Each row is a point. Each copy is the shape, with its points in the same order, turned, moved and blurred by noise. Say if it was mirrored as well.

Shape (5 x 2):
[[-23 -31]
 [-26 -14]
 [-32   6]
 [  7  48]
 [  5  36]]
Copy 1 (5 x 2):
[[-41 -11]
 [-40   4]
 [-35  26]
 [ 22  40]
 [ 15  32]]
Copy 1 is: only turned
Copy 2:
[[ 17 -50]
 [  1 -40]
 [-24 -32]
 [-39  23]
 [-34  13]]
Copy 2 is: only turned

Shape (5 x 2):
[[-37  28]
 [  8  11]
 [ 16 -20]
 [ 19  -9]
 [ 21 -27]]
Copy 1:
[[-39 -34]
 [-20  11]
 [ 14  13]
 [  4  19]
 [ 19  22]]
Copy 1 is: only turned
Copy 2:
[[-33 -21]
 [  0  17]
 [ 30  19]
 [ 19  22]
 [ 36  20]]
Copy 2 is: only turned
Copy 3 (5 x 2):
[[-60  17]
 [-11  20]
 [  8  -6]
 [  6   4]
 [ 15 -11]]
Copy 3 is: only turned

Shape (8 x 3):
[[-25  29  34]
 [-23 -46 -35]
 [  7  13  -7]
 [ -8 -47 -16]
 [  2  31  19]
 [-35  -5 -45]
 [ -5   7  41]
 [ 41  11  36]]
Copy 1:
[[ 15  14 -46]
 [-44  14  24]
 [ 23  15   7]
 [-28  -7  29]
 [ 35  10 -21]
 [-26  52  14]
 [ 17 -18 -37]
 [ 46 -32 -13]]
Copy 1 is: mirrored
Copy 2, 8 rows:
[[  1 -26  60]
 [-48   8 -27]
 [ -4  21  25]
 [-24   4 -30]
 [ 18  -5  49]
 [-57  17  20]
 [ 15 -27  25]
 [ 52  -1  12]]
Copy 2 is: only turned

Shape, 8 rows:
[[ -8  22 -21  11]
 [-12  -9 -26  31]
 [ 28   7  19  18]
 [-45  -2  -5 -19]
 [-12 -60  18   7]
 [  0  21   5 -31]
 [ 10  24 -28   4]
 [-17  16  13 -11]]
Copy 1:
[[ -2  20 -26  15]
 [ 10  -3 -42  -9]
 [ 18 -17  -1  39]
 [-35  13  -2 -23]
 [  7 -44   8 -38]
 [-12  23  21  19]
 [ 14  27 -24  21]
 [-22   7   9  14]]
Copy 1 is: only turned
Copy 2, 8 rows:
[[  4  33 -22  -1]
 [ 27  26 -13  25]
 [  0  23  33  -8]
 [-16 -12 -39  14]
 [ 19 -37  20  34]
 [-22   1 -15 -29]
 [ 14  38 -17 -19]
 [-27   6 -13  -1]]
Copy 2 is: only turned

Shape (10 x 6):
[[-33 -40 -11   4  29  11]
 [  8   6 -20  -5 -22 -26]
 [  0 -27  10 -13 -36  21]
 [-15  36   6   5  -4 -50]
 [ -1  60  -7 -19  15  -3]
 [ 47  -8  -1  24 -18   9]
 [-27 -12 -21  12  21  12]
 [ 16 -17 -15 -11  19  29]
 [ 12   0   9 -40   0  16]
 [-16 -20  25  14 -22 -35]]
Copy 1:
[[  0  52 -40  14 -14  -8]
 [ 18 -14  17  17 -12   6]
 [ -7   0 -23  30  24  32]
 [  4 -21  14 -30 -41  -1]
 [-41 -12  34  -4 -25 -22]
 [ 18  -6  10   6  48  -9]
 [ -5  48  -9   7 -12  -7]
 [-15  22 -11  33  21 -26]
 [-33 -14 -15  32   7 -10]
 [ 23 -10 -30 -18 -11  23]]
Copy 1 is: mirrored
Copy 2:
[[ -2 -37  15  -7  45   9]
 [ 11  10   7  -3 -21 -30]
 [ 36  -9  -6  42  16 -16]
 [-36  -2  16   8 -45 -20]
 [-37  16 -36  -6 -27  -1]
 [ 27  50  15  19   9  -6]
 [-16 -13   5  -9  35  -6]
 [ 21   4 -11  -6  26  16]
 [ 24  -4 -29  17  -8  14]
 [  1 -14  42  37 -12 -17]]
Copy 2 is: only turned
Copy 3 (10 x 6):
[[ -8 -43  18  -5   6 -37]
 [ -3  27 -15   7  33   0]
 [-40  12  16 -14  -1  10]
 [ 50  31 -11  -6  23  -6]
 [ 27  14 -54   6 -13  -2]
 [-22  14  11  44   9  31]
 [ -3 -19   2  10  -2 -40]
 [-29 -28 -14  20  -4   3]
 [-16  -9 -26 -14  -7  23]
 [ 16  20  38 -18  27   2]]
Copy 3 is: mirrored
Copy 4:
[[-31 -25 -39 -23 -20   5]
 [ 33 -14   8  -7   1 -27]
 [-16 -11  32 -17   4   8]
 [ 42  28 -15  -6 -16 -43]
 [ 45  17 -12  34 -34  -3]
 [ 30 -11   7  -8  44  20]
 [-14 -19 -40   4  -9  -4]
 [  7 -30 -10  -3  -8  37]
 [ 18  -5  20  -8 -29  27]
 [  4  20   0 -44  12 -31]]
Copy 4 is: only turned

Shape:
[[ 17  15   8  -3  -3   1  13  29]
 [  0   9   1   7   1   6 -15  15]
 [ -7 -12   3 -23  -4   1 -13  17]
 [-32   7  -6  -9  -8  -8  -1  33]
 [-18 -10 -18  18   5  14   6  -1]
 [-13   1   4 -14  -5 -14  13   7]
 [ -2  10 -14   0  -1   7   0  -7]
 [-12  13   0  13  11   6 -13   8]
 [ 11  -5 -34 -41   8 -25  21 -33]
 [ 10   8 -20 -28  -7  11  -6  23]
 [-16   7  -9   9  -1  -6 -12 -26]
 [ -8   8 -23 -17  14   7  10 -10]
 [  4  -9 -31 -17  -6  -6  -1   4]
 [  0  -1  -7  -5 -20  30  -9   0]]
Copy 1 (14 x 8):
[[ 17  20 -14  -7 -11 -16   7  15]
 [ 11  13  -1  -5 -18  11   0  -1]
 [-12  18  11   4 -22  -1 -11  17]
 [ -4 -12  -4 -22 -33   2  -7  23]
 [ 18 -12  15  -4  -7  30   8  15]
 [ -6  -7   6  -5  -9 -13   0  16]
 [  1  -1  -1   1  -4  18  17   6]
 [ 10   5   7 -18 -16  16   3  -4]
 [-45  -3  -2  13  37   0  21  26]
 [-13  25 -22   3 -22  10  11  21]
 [ -8 -16  15   3  -3  20   8 -14]
 [-14   2   5  -9   1  14  26  20]
 [-18   3  -8  10   0  17   0  29]
 [  4   8   3  22 -28  21  16  11]]
Copy 1 is: mirrored
Copy 2:
[[  1  20  -6  18  13  -4  12  13]
 [  9  -7   7  14  14   1  -7   3]
 [-15  -8  -8  -3   3  -1 -11  19]
 [-30   7 -10   5  19  14 -16  -8]
 [-12 -18   9  25 -15   4  -9 -20]
 [-18   2 -20   0   0   0   9  -4]
 [  2  -6   2   6 -10  13   5 -12]
 [  3 -15  10  11  16   3   0 -16]
 [ -5 -17 -29  -5 -39  33  39   8]
 [ -4  12   3   9   1  25  -4  26]
 [ 12 -28  -3  -4  -8  11   1 -29]
 [-11 -11   6   4 -18  24  22  -2]
 [ -7  -9 -18  13 -20  29  -1  10]
 [  3   3  14   1 -19  -1 -16   3]]
Copy 2 is: only turned
Copy 3 (14 x 8):
[[ 15  -6 -19 -12   8  11  10  19]
 [ -5   8 -10  -1  -7  21   6  -1]
 [  0  -8  -7  -7 -13  -9  -3 -12]
 [ -5 -15 -20   4 -16  -3  34  -3]
 [-15  -7   4  25 -28  22   7  16]
 [  6 -16  -5  11  -2 -14  15   9]
 [  5   9   0  25  -2   9   3   7]
 [-14   6  -6   7  -4  24  14  -1]
 [ 27 -17  -5  60  10 -26 -23   5]
 [ 32   1 -21   0  -9   2  -4  -7]
 [-17  14  10  34  -2   3   5   1]
 [ 16 -12  -2  38  -2   9   1  -5]
 [ 12  -2 -20  26 -17  -4  -8   0]
 [ 12  18   6   0 -27  10   5  -1]]
Copy 3 is: only turned
